Every row gives one point. Each copy is the shape, with its points in the same order, turned, moved and blurred by noise. Say if it was mirrored as well.
In the rows, zero is written as 128.

Shape:
[[172 105 108]
 [104 129  95]
 [114 114 103]
 [141 133 148]
 [178 154 138]
 [ 57 123 162]]
Copy 1, 6 rows:
[[183 115 110]
 [117  97 117]
 [129  94 126]
 [151 139 151]
 [167 165 119]
 [ 86 105 189]]
Copy 1 is: only turned
Copy 2, 6 rows:
[[ 78 145 135]
 [127  97 104]
 [115 100 122]
 [134 152 139]
 [119 184 120]
 [190  87 154]]
Copy 2 is: mirrored
Copy 3, 6 rows:
[[176 117 165]
 [127 112 113]
 [126 113 132]
 [145 163 148]
 [185 169 143]
 [ 61 158 128]]
Copy 3 is: only turned
Copy 4 (6 x 3):
[[148 158 115]
 [138  91 145]
 [133 103 132]
 [103 147 150]
 [127 177 163]
 [ 60  71 151]]
Copy 4 is: mirrored

Shape (7 x 4):
[[156 154 100 112]
 [144 142 156 133]
 [157 116 118 103]
 [154 132 166  97]
 [ 96 101 123 153]
 [ 53 177 152 132]
 [109 134  78 145]]
Copy 1, 7 rows:
[[124 181 105 113]
 [130 142 138 147]
 [144 142 100 109]
 [160 138 143 124]
 [ 74 105 114 129]
 [ 58 142 197 117]
 [ 67 155  94 110]]
Copy 1 is: only turned
Copy 2:
[[ 73 116  82 114]
 [ 86 106 138 130]
 [ 97 103  99  92]
 [ 76  98 144  89]
 [143 143 124 137]
 [ 85 198 167 154]
 [116 150  75 143]]
Copy 2 is: mirrored
Copy 3 (7 x 4):
[[138 166  97 137]
 [152 149 156 133]
 [151 131 105 112]
 [148 138 152  96]
 [135  76 131 158]
 [ 64 125 177 169]
 [125 117  94 177]]
Copy 3 is: only turned
Copy 4:
[[132  93 128 162]
 [123 138 156 127]
 [158 112 119 132]
 [151 118 159 103]
 [102 160  90 118]
 [ 36 115 137  95]
 [ 97 120  84 162]]
Copy 4 is: mirrored

Shape, 10 rows:
[[119  94  95 117]
 [130 140 204 119]
 [118 126 143 163]
 [104  86 111 118]
 [135 197 131 145]
 [138 135 100 115]
 [141 143 138 110]
 [141  77  84 136]
 [145 181 123 163]
 [ 91  92 178 126]]
Copy 1 (10 x 4):
[[160 133  93  96]
 [ 71 115 169 110]
 [123  87 121 134]
 [140 116  89  79]
 [115 133 140 189]
 [153 148 117 128]
 [125 142 141 127]
 [190 116 104  87]
 [136 115 137 185]
 [ 87  97 115  76]]
Copy 1 is: only turned
Copy 2 (10 x 4):
[[125 141 101 157]
 [137 123 211 125]
 [ 97  91 152 137]
 [113 136 103 180]
 [ 89 125 143  60]
 [125 136 105 114]
 [132 151 148 107]
 [131 115  74 167]
 [100 101 137  74]
 [115 126 186 181]]
Copy 2 is: mirrored

Shape (9 x 6):
[[121 131 156  96  84 143]
 [149 101 145 175 152 148]
 [139 144 116 174 112  92]
 [116 139 165  93 116 134]
 [154 139 160 139 118 104]
 [134  83 103 178 158  98]
 [138  83 151 144  97 159]
 [105 193 156  77  79 170]
 [181 111  96 154 143 107]]
Copy 1:
[[135 124 144  93  89 131]
 [144 125 116 173 152 106]
 [108 178 107 137 143  94]
 [138 113 157  81 115 117]
 [143 166 146 117 142 109]
 [ 88 138 124 186 177 106]
 [137 116 138 167  91 122]
 [160 115 111  32  77 125]
 [115 164 103 163 171 141]]
Copy 1 is: mirrored
Copy 2 (9 x 6):
[[117 129 139 101  86 125]
 [116 113 140 168 162 168]
 [ 91 157 136 162 167  93]
 [144 129 127 113  89 128]
 [134 143 163 145 138 105]
 [ 99  96 115 198 178 116]
 [ 92  93 163 142 122 155]
 [125 173 112  65  66 137]
 [111 110 128 142 203 104]]
Copy 2 is: mirrored
Copy 3 (9 x 6):
[[ 98 109 166 113 104 143]
 [137 144 135 145 170  84]
 [131 164  92 105 113  97]
 [118 126 171 135  99 150]
 [135 160 153 108 110 105]
 [173 129  87 143 140  68]
 [102  97 152 123 150  89]
 [ 70 135 170 115 100 205]
 [179 142 109  93 152  98]]
Copy 3 is: mirrored
Copy 4, 9 rows:
[[114 186 146 123 113 132]
 [177 102 124 157 120 156]
 [170 120 110 147 127  77]
 [107 161 160 122 111 133]
 [155 133 164 145 119 100]
 [158  91  97 183 157 113]
 [153 166 115 165 118 165]
 [101 188 156  62  68 129]
 [187 115 117 144 172 113]]
Copy 4 is: mirrored

Shape:
[[145 170 173 118 128 151  65  88]
 [123 161 120  90 135 129 129 163]
 [161 157 130 158 158 143 102 149]
 [154  87  97 121 116 100 104  95]
 [117 131 154 119 106 168  79 112]
 [139 158 156 143 120  87 150 109]
 [120 129 106  85 148 151 161 129]
 [100 129 137  93  61 166 133  74]
 [159 184 108 145 117  74 150 123]
 [ 98  94 142 117  92 143 120 127]
 [110 131  75 176 160  90 152 140]
 [ 83 121 112 158 154  99  96  84]
 [ 98 105 111 142 154 135 157 136]]
Copy 1 (13 x 8):
[[177 172  95 160  54 152 132 111]
 [107 191 136  98  90 142 146 159]
 [154 176 114 141 139 139 166 140]
 [107 135 114 160 116  83  89 149]
 [144 156 101 146  81 173  99 137]
 [106 158 161 170  83 120 167 118]
 [ 83 147 118  76 103 130 136 133]
 [ 74 144 110 144  55 170  76  97]
 [ 87 199 150 172 104  94 172 124]
 [102 125 138 140  91 167  89 154]
 [ 72 139 119 156 144 111 191 179]
 [103 110  83 180  82 122 154 172]
 [ 80 114 123 118 127 143 155 162]]
Copy 1 is: mirrored
Copy 2:
[[114 209 132 124 141 128  99  99]
 [138 126 148 107 112 108  80 166]
 [131 162 138 164 120 131 130 166]
 [166 134  92  98  76 138 151 111]
 [ 86 173 130 103 103 143 101 111]
 [153 111 129 153 135 110 111  92]
 [140 102 138  85 124 153  95 161]
 [108 126 137  78  94 176  75  64]
 [196 110 132 176 113 112  98 115]
 [ 85 114 123  91  79 130 117 107]
 [149  77  82 174  94 127 120 169]
 [115 129  41 139 112 131 114 123]
 [108  81 110 125 111 147 124 160]]
Copy 2 is: mirrored
Copy 3 (13 x 8):
[[ 96 163 153 163 124 171  88  89]
 [128 161  98 121 143  92 102 133]
 [136 130 141 182 151 123 112 146]
 [167  84 144 106 120 126 105  83]
 [ 93 134 119 130 112 172 112 110]
 [151 164 177 128  98 100 119 120]
 [125 143 102 106 151  89 150 100]
 [113 152 101  92  68 156 150  69]
 [187 158 151 156  97  71 103 116]
 [112 115 121  80  96 144 131 128]
 [148  88 143 148 109  40 132 143]
 [ 94  81 166 136  91  88 102  95]
 [113 103 133 111 127  78 157 135]]
Copy 3 is: only turned

Shape, 11 rows:
[[102  92 143 104 138 145 155 152]
 [170 148 150 119 111  84 128  92]
 [169  79  90  80 132 117 110 160]
 [133 114 183 126  94  73 129 129]
 [170  76 150 170 100 120 176 168]
 [ 73 149  79 153  99 160 122 181]
 [140 155 111 138  96 144 113 133]
 [100 120 149 173 146 138 165 171]
 [121 149 139 100 105 147  93 108]
 [172 108 161 142 153 148  86 108]
 [167  88  94 150 122 128 113 103]]
Copy 1 (11 x 8):
[[109  89 159 110 134 124 158 120]
 [166 138 142 113 129  79  69 111]
 [126  57  88  92 164 127 101 111]
 [115 126 163 118 141  48  93 130]
 [148  81 169 149 191  92 124 176]
 [ 95 150  86 139 125 154 166 176]
 [132 151 117 119 139 139 101 155]
 [131 137 160 138 163 110 188 151]
 [105 155 135  95 117 138  87 115]
 [137 141 153 107 197 135  90  85]
 [151 106 112 157 168 136  84 108]]
Copy 1 is: only turned
Copy 2, 11 rows:
[[141 117 161  89 130 161 146 147]
 [126 153 122 149 104  89  89 133]
 [180 128  93 104  85 168 113 158]
 [103 129 161 134 110 114  66 166]
 [162 115 153 177 149 167 124 200]
 [ 89  68 127 138  97 191 194 123]
 [123 117 131 164  92 153 133 102]
 [108 126 160 141 162 176 162 160]
 [122 116 138 115  96 144 103  80]
 [142 167 118 137 141 181  77 102]
 [157 113  71 150 139 156  94 126]]
Copy 2 is: only turned
Copy 3:
[[ 77 104 141 134 127 140 103 166]
 [176 135 122  89 111 111 155 146]
 [105 152  83 116 160  87  85 175]
 [137  93 110 119  82  98 156 160]
 [139 103  58 150  93 158 107 174]
 [ 78 172 133 182  86 137  81  95]
 [128 165 127 118  88 125  92 106]
 [122  89 133 180 107 168 109 136]
 [116 138 153  79 100 106 108 107]
 [162  88 109  86 138 126  83 114]
 [132 145  62 104 150 127 108 112]]
Copy 3 is: only turned
Copy 4 (11 x 8):
[[116 143 146  92 105 149 101 165]
 [183 132 117 153 110 140 127  72]
 [176 175 118 117 177 132 106 174]
 [183 125 132 103  70 117 127 105]
 [159 148 165 164  80  90 116 182]
 [ 77 109  85 115 120 141 173 199]
 [139 105 101 150 127 153 152 146]
 [ 85 123 161 121  89 110 144 160]
 [149  91  99 113 134 178 128 120]
 [158  85 162 130 156 123  98 113]
 [144 120 108 160 150 104  91 137]]
Copy 4 is: mirrored

Shape:
[[147 157  86 117 163 129  93 159 142]
 [110 132  98 115 156 100 174 116 156]
 [196 102 157 149  73 153  88 128 102]
 [153 162 168 141  87 116 175 157  89]
 [127 129 128 138 127 172 181  98 134]
 [109 124 122 120 144 109 188 120  97]
 [103 162 156 147 116 123 117 105 104]
 [152 146 167  92 166 131 135 159 189]
 [171 139 162 184  82  91 124 178 159]
 [118  74 148 186 125 110 103 100 154]
 [180 133 158 113 111 143 136  95 168]
 [100 147 128 179  77  91 137 178 147]
 [106 115  99 168 155 145 110  90 116]
 [169 162 115 147 163 146 112 120 158]]
Copy 1, 14 rows:
[[114  71 120 162 101 112 161 148 111]
 [ 76 106 115 149 163 150 124 134 158]
 [199 158 138 111  95  97 163  96 139]
 [110 194 119 153 137  84 141  74 121]
 [144 144 107 168 168 175 129 104 139]
 [ 89 146  88 134 182 136 141 124 138]
 [126 129 105 114 140 117 100  82  98]
 [ 85 100 197 162 129 146 171 102 117]
 [134 158 187 151 111  55 108 111 149]
 [165 115 162  83 158 125  91 139 145]
 [145 122 156 144 117 153 157  71 164]
 [101 166 142 152 110  84  65 137 125]
 [167  85  97 124 163 137 110 145 120]
 [147  70 136 173 125 122 149 112 128]]
Copy 1 is: mirrored
Copy 2 (14 x 9):
[[150 160 120 144 137 124 151 165  68]
 [ 96 120 138 153 159  88 141 119 122]
 [183 106 124  91  47 166 108 158 138]
 [150 154 159 147  53 103 143 131 181]
 [139 105 136 157 143 152 132 111 172]
 [114 100 162 172 110  92 156 104 134]
 [108 155 131 155  74 148 107 102 121]
 [102 166 138  91 145 137 182 155 139]
 [128 168 151 103  80 105  90 203 164]
 [ 95  89 162 105 113 157  65 146 117]
 [138 132 105  79 125 146 136 124 167]
 [ 95 155 137 171  86  99  80 190 149]
 [133 100 146 162 134 160  90 114  88]
 [161 168 136 117 156 147 123 132 111]]
Copy 2 is: only turned

Shape:
[[147 139 120 143 173 114 198 150 152]
 [113 142  91 135 181 136 165 143 138]
 [125 130 159 150 168 126 163 124 160]
 [157 139 129  85 109 195  74  67 121]
 [159 130 123 166 155 111 144 128 129]
 [103  98  99 130 140 107 126 125 112]
 [142 174 138 134 137 121 114 156 154]
 [123  88 121 135 163 138 144 172 137]
 [173 116 168 143 154 163  91 164  83]
 [106 120 133  68  84 143 124 112  79]
 [104 156 136 130  50 200  91  99  97]
 [109  83 115  91 136 145 107 120 130]
 [ 78  77 125  89 118 125 121 116 105]
 [108 147 140 157 202 124 137 147 114]]
Copy 1, 14 rows:
[[158 111 174  59 170 125 159 148 115]
 [131 143 152  85 187 141 147 125 125]
 [141 113 200 102 154 110 134 138 102]
 [167 156 134 213  92 141 139  99 152]
 [169 103 151  96 157 110 112 131 123]
 [102 121 119  97 136 122 112 112 130]
 [169 160 160 112 133 134 106 168 106]
 [108 102 162  96 156 154 117 149 145]
 [166  78 140 167 141 176  82 159 117]
 [101 128  92 161  79 136 158 137 110]
 [126 160  99 228 115  94 133 163 129]
 [ 95 127 141 134 108 151 124 111 152]
 [ 62 121 119 130  99 129 131 114 130]
 [132 116 163 104 188 148 106 125  79]]
Copy 1 is: only turned
Copy 2 (14 x 9):
[[186 169 163  75 144 160 155 156 157]
 [155 156 128  68 141 179 131 157 122]
 [170 167 162  97 150 150 144 102 149]
 [170 159  87 152  79 110  48  95  90]
 [170 164 130 116 166 130 130 150 151]
 [144 110  96  86 161 129 123 135 126]
 [124 163 170 124 127 121 108 150 133]
 [168 138 142  79 154 129 156 134  89]
 [194 135 161 163 165 116 104 140  68]
 [164  64 110 108  89 118  80 115 113]
 [133  95  94 189  61 139  99  98 110]
 [156 124 104  78 130 112 105 101  88]
 [147  75  97  74 135 114 109  94 104]
 [150 147 157 107 186 182 120 134 124]]
Copy 2 is: mirrored
